Rows are points. Each copy is the shape, with its points in the same order, turned, moved and blurred by noise. Is it also mirrored, or only turned?
In the rows, zero is written as 128.

Shape (5 x 2):
[[164 122]
 [172  94]
 [143 219]
 [ 94 148]
 [135 157]]
Copy 1, 5 rows:
[[167 131]
 [175 106]
 [148 223]
 [ 93 158]
 [136 167]]
Copy 1 is: only turned
Copy 2, 5 rows:
[[181  98]
 [179  80]
 [152 200]
 [105 133]
 [142 138]]
Copy 2 is: only turned

Shape (8 x 3):
[[104 142 121]
 [ 98 129  76]
 [189 197 175]
 [178 190 166]
 [ 97  86  96]
 [121 147 154]
 [ 80 189 121]
 [ 94 175 155]]
Copy 1 (8 x 3):
[[ 91 141 113]
 [ 87 144  63]
 [152 202 186]
 [143 194 175]
 [104 100  67]
 [107 141 149]
 [ 51 171 128]
 [ 70 151 156]]
Copy 1 is: only turned
Copy 2 (8 x 3):
[[116 137 125]
 [ 97 141  82]
 [216 181 152]
 [191 172 144]
 [ 93  90  97]
 [141 150 155]
 [ 98 199 121]
 [117 181 143]]
Copy 2 is: only turned

Shape, 10 rows:
[[ 97 158  92 120]
 [111  86 123 119]
 [119 105 122 181]
 [ 61  39 119 145]
 [138  83 139  83]
 [144 227 131 108]
 [ 97 150 171 160]
 [ 64  71 121 125]
 [153 143 143 120]
 [101 232 120 119]]
Copy 1, 10 rows:
[[ 86 160 111 124]
 [123  95 129 121]
 [135 118 133 181]
 [ 84  43 145 152]
 [149  92 127  81]
 [139 237 130  96]
 [127 160 184 150]
 [ 81  74 146 131]
 [163 156 133 111]
 [ 98 237 140 115]]
Copy 1 is: only turned
Copy 2, 10 rows:
[[ 90 122  98  94]
 [140  62 115 129]
 [121  92 135 170]
 [105   7 116 144]
 [177  68 104 100]
 [144 202 130  75]
 [115 124 192 122]
 [104  32 115 120]
 [179 132 122 121]
 [ 93 188 138  82]]
Copy 2 is: only turned
Copy 3:
[[105 170  74 150]
 [ 95 110  90 118]
 [ 90  92 120 176]
 [ 35  67  85 101]
 [124 110 100  81]
 [168 212 136 160]
 [ 88 134 175 163]
 [ 53 105  97 107]
 [148 142 139 135]
 [134 235 124 156]]
Copy 3 is: only turned
Copy 4, 10 rows:
[[ 79 143 103 140]
 [118  90 140 147]
 [122 129 150 195]
 [ 91  61 156 191]
 [130  80 133 111]
 [111 210 109  93]
 [ 93 162 180 139]
 [ 67  64 143 164]
 [139 150 124 113]
 [ 69 211 106 103]]
Copy 4 is: only turned
